Rows are points. Each copy is the shape, with its points in the same order, turned, moved and blurred by noise. Some copies are also mirrored. Which?

Shape (5 x 2):
5; 15
32; -17
19; -25
-23; 70
-24; 5
Copy 1, 5 rows:
10; -20
31; 15
22; 23
-13; -78
-22; -14
Copy 1 is: mirrored
Copy 2, 5 rows:
-17; -1
-4; -53
11; -33
-45; 51
8; 16
Copy 2 is: mirrored
Copy 3 (5 x 2):
-15; -9
-5; -52
14; -42
-49; 39
12; 10
Copy 3 is: mirrored

Shape, 9 rows:
18; -66; 46
11; -14; 33
22; 19; 42
0; -26; 25
-22; 1; -19
-1; 10; 38
-16; 16; -31
4; 2; -48
25; 15; -57
Copy 1, 9 rows:
15; -74; 36
-6; -11; 27
-14; 23; 45
4; -25; 9
10; 20; -30
-28; 11; 15
17; 41; -16
44; 41; -22
58; 52; 5
Copy 1 is: only turned
Copy 2, 9 rows:
-30; 84; 6
9; 46; 4
45; 42; 3
-8; 42; 9
-8; -13; 3
27; 33; 19
1; -30; -6
-13; -24; -34
-1; -27; -58
Copy 2 is: mirrored
Copy 3 (9 x 3):
94; 18; 2
43; 11; -17
25; 22; -45
48; -2; -6
-1; -29; 11
30; 0; -39
-19; -23; 11
-16; -4; 36
-37; 15; 39
Copy 3 is: mirrored
Copy 4, 9 rows:
-64; 19; 53
-24; 24; 17
6; 41; 10
-37; 11; 13
-16; -20; -28
-13; 37; -3
1; -27; -35
5; -50; -12
29; -53; -3
Copy 4 is: only turned

Shape, 8 rows:
6; -36; 12; -31
-52; -32; -29; -85
6; -25; 12; 27
10; 26; 24; 4
-22; 25; -8; 2
-34; -8; 13; -10
33; 21; 41; 50
-8; -15; -32; -32
Copy 1 (8 x 4):
-6; 18; 22; 42
-67; 90; 8; 42
19; -8; -15; 14
-17; -20; 17; -15
-33; 10; -7; -23
-35; 6; -13; 19
18; -62; 2; -23
-19; 52; 9; 3
Copy 1 is: mirrored
Copy 2:
1; 34; 37; -4
-45; 29; 70; -73
19; -7; 16; 20
15; 15; -22; -3
-9; -9; -17; -30
8; -7; 21; -35
43; 1; -43; 30
-47; 15; 29; -26
Copy 2 is: mirrored

Shape:
-1; -45; 28; 15; 18; -23
-14; 40; -53; 24; -28; 55
10; 49; -16; -4; 27; 1
15; -11; 33; 24; -12; 37
43; -22; 26; -4; -35; 21
6; 10; -15; 9; 34; 43
-16; 18; -6; -54; 33; 10
-30; 34; -36; -47; -6; -22
-19; 8; -44; -47; 36; -42
-4; 26; 37; 17; -24; -25
Copy 1, 10 rows:
-7; 15; -33; -8; 3; 56
-6; -28; 45; 46; 16; -47
-9; -17; -14; -8; 56; -36
9; 45; 16; 23; 22; 21
32; 48; 24; -11; -3; 8
-18; 16; -21; 31; 29; -24
-57; 21; -17; -32; 25; -32
-48; -32; 16; -45; 16; -31
-49; -33; -43; -49; 4; -25
8; -5; 21; -24; 50; 36
Copy 1 is: only turned
Copy 2:
-14; 26; -24; 33; 36; -30
48; 33; 21; -56; 5; 43
25; 5; -1; 21; -10; 44
24; 53; -13; -9; -6; -41
13; 24; -55; -21; -11; -43
9; 55; 0; 0; -2; 34
-41; 4; 5; 16; -25; 32
-18; -44; 21; -12; -7; 42
-42; -35; 1; 23; 31; 58
37; -21; 12; 21; -14; -31
Copy 2 is: only turned
Copy 3, 10 rows:
-16; -31; -8; -1; 17; 38
36; -13; 42; -16; -62; -64
38; 8; 68; 11; -2; -8
3; -45; 15; -23; 19; -26
-21; -2; -3; -37; 34; -26
3; -27; 52; 27; -1; -32
49; 15; 25; 35; 27; -5
62; 42; 29; 17; -16; 16
34; 48; 32; 49; -13; 39
31; -19; 21; -53; 4; 28
Copy 3 is: only turned
Copy 4:
8; -58; 12; 11; -25; -14
-27; 66; -59; -4; -7; 35
-13; 41; -19; -23; -38; -38
-26; -35; -42; -16; 11; 0
-20; -43; -19; -52; 7; 24
1; 9; -65; -3; -24; -19
54; 19; -15; -19; -10; -41
35; 56; 26; -15; -7; -5
60; 34; 24; -9; -50; -19
-37; -6; 29; -13; 9; -19
Copy 4 is: mirrored

Shape:
43; 8; -21; 77; -70; 15; 17; 46
-12; -10; -33; -3; 50; 49; -53; -19
30; 3; -1; 82; -39; -24; 5; 17
9; -7; -15; 18; 55; 47; 4; -7
15; -10; 1; 13; 2; 10; 30; -8
44; -17; 14; -39; -13; -2; 29; -21
10; 7; 2; -4; 4; 27; 6; -45
0; 1; 52; -40; -47; 5; 52; -7
1; 16; -11; -19; -30; -15; 44; 0
18; -31; 1; 40; -34; -14; 13; 22
36; 17; 37; -23; 12; -4; 20; 11
Copy 1, 11 rows:
-2; 1; 67; -50; -5; 32; -7; 82
4; 74; -31; 62; 27; 33; -24; 8
-11; -2; 55; -6; -42; 13; 0; 74
26; 18; -26; 50; 13; 52; -30; 28
0; -17; -4; 8; -4; 33; -10; 16
-11; -24; 4; -2; -11; 46; 8; -41
-27; -1; -3; 35; 12; 34; -30; -9
-11; -48; 3; -35; -14; 4; -37; -46
-7; -35; 16; -10; 19; -3; 7; -10
-4; 2; 14; -27; -34; 16; 8; 40
30; -24; 23; 16; -19; 27; -16; -32
Copy 1 is: only turned
Copy 2 (11 x 8):
-18; 22; -35; 78; -44; -24; -55; 62
16; -95; 11; 21; -26; 28; 33; -7
-11; 2; -50; 27; -15; -23; -48; 62
14; -55; 8; 9; -38; -24; 34; -2
2; 6; -4; 10; -17; -13; 12; 11
1; 33; 36; 4; 20; 13; 21; 18
-28; -21; 17; 1; 0; 10; 20; -9
-1; 63; 12; 22; 35; 3; -5; -33
4; 46; -3; 5; -20; 28; -12; -5
12; 15; -40; 39; 0; -9; -9; 47
30; 13; 36; -5; 12; -14; -19; -4
Copy 2 is: only turned
Copy 3 (11 x 8):
-77; -46; -32; 46; 2; 11; -11; 56
34; 41; 4; 32; -60; 42; 16; -38
-61; -38; 10; 6; -16; 14; 5; 74
-9; 29; -29; -3; -64; 31; 32; -12
-37; 15; -18; -20; -9; 15; 15; 7
-57; 45; -8; -35; 17; 4; -23; -29
-16; 51; -8; -14; -4; 46; 9; -4
-25; 33; -34; -52; 40; -3; -55; 8
-29; 21; -15; -15; 44; -10; 3; 2
-49; -41; 0; -15; -6; 8; -10; 19
-38; 54; -12; -28; -12; -31; -21; 8
Copy 3 is: only turned

Shape (12 x 9):
-32; 30; 15; -48; 21; -34; -18; -9; 3
4; 13; -12; -19; 47; -27; -15; -41; -18
-1; 18; 32; -35; 14; 26; 7; 8; 30
-27; 12; 5; -4; 4; 31; 30; 2; 33
-19; 37; -9; -52; -12; 36; 23; 14; -5
-17; 7; -1; -12; -37; 20; 31; -19; 19
42; 6; -2; 44; -32; -29; 37; 41; -19
-27; 44; 31; -6; 11; -18; -19; -29; -16
26; -45; 14; 36; -38; 0; 6; 29; -50
6; 29; -10; -22; -27; 21; -21; -4; 45
25; -4; -8; 73; -18; 15; 0; 34; -48
-2; -34; -27; 68; -29; -6; 0; 55; -23
Copy 1, 12 rows:
-20; 0; 48; -51; -2; -28; -9; -32; -7
-11; 20; 28; -32; 29; 5; -50; -34; 27
-13; 26; 31; -26; -23; 9; 21; 0; -36
-17; 2; 20; 3; 8; 12; 50; 6; -18
-20; 7; 14; 4; 12; -7; 16; -38; -68
6; 4; -8; 12; 13; -28; 31; 0; -18
-77; 1; -68; 20; -18; -6; -9; 3; 12
-7; -2; 17; -43; -19; -7; -4; -58; 16
-26; -22; -63; 48; -49; 2; -39; 4; 6
4; 14; -8; -49; 31; -13; 14; 1; -42
-41; -44; -79; 17; -15; 48; -24; -18; 9
-47; -63; -69; 28; -5; 18; -23; 16; 6
Copy 1 is: only turned
Copy 2, 12 rows:
-2; 5; -35; -11; -20; 4; -41; 53; -28
7; 44; -40; 3; 4; -40; -47; 8; 2
36; -1; -7; -42; 17; 31; -27; 25; -3
19; -7; 14; -43; -8; 29; -10; -2; 1
19; 21; 30; -22; -9; 51; -39; 30; 16
15; -2; 42; -14; -2; 2; -9; 8; -6
-54; 18; 33; -22; 78; 3; 1; -3; 12
-14; -5; -11; -31; -4; -17; -67; 26; -21
-32; 6; 29; 27; 83; 12; -12; -38; -28
25; -33; 11; -9; 10; 15; -21; 34; 31
-53; -3; 27; 2; 65; -1; -38; -58; 23
-68; -21; 26; 27; 58; 19; 10; -54; 14
Copy 2 is: only turned
Copy 3, 12 rows:
-17; 7; -33; -18; -41; 11; -47; -6; 12
-3; 21; 28; -2; -50; -30; -22; -7; 12
-38; 7; -23; 22; 24; -25; -18; -28; 6
-7; -23; -36; 14; 29; -47; -12; -17; 24
-1; 26; -44; 18; 29; -4; -3; -27; 55
30; -15; -24; -3; 34; -23; -5; -33; 18
-1; -31; 38; -16; 32; 4; 72; -2; -21
6; 25; -14; -27; -16; -18; -21; 14; -4
51; -11; 32; 32; 31; 24; 54; 19; -34
-3; 10; -48; 6; -1; -24; 16; -73; -5
24; 4; 28; 24; 20; -6; 95; 37; -32
33; -47; 3; 28; 1; 1; 89; 32; -21
Copy 3 is: only turned
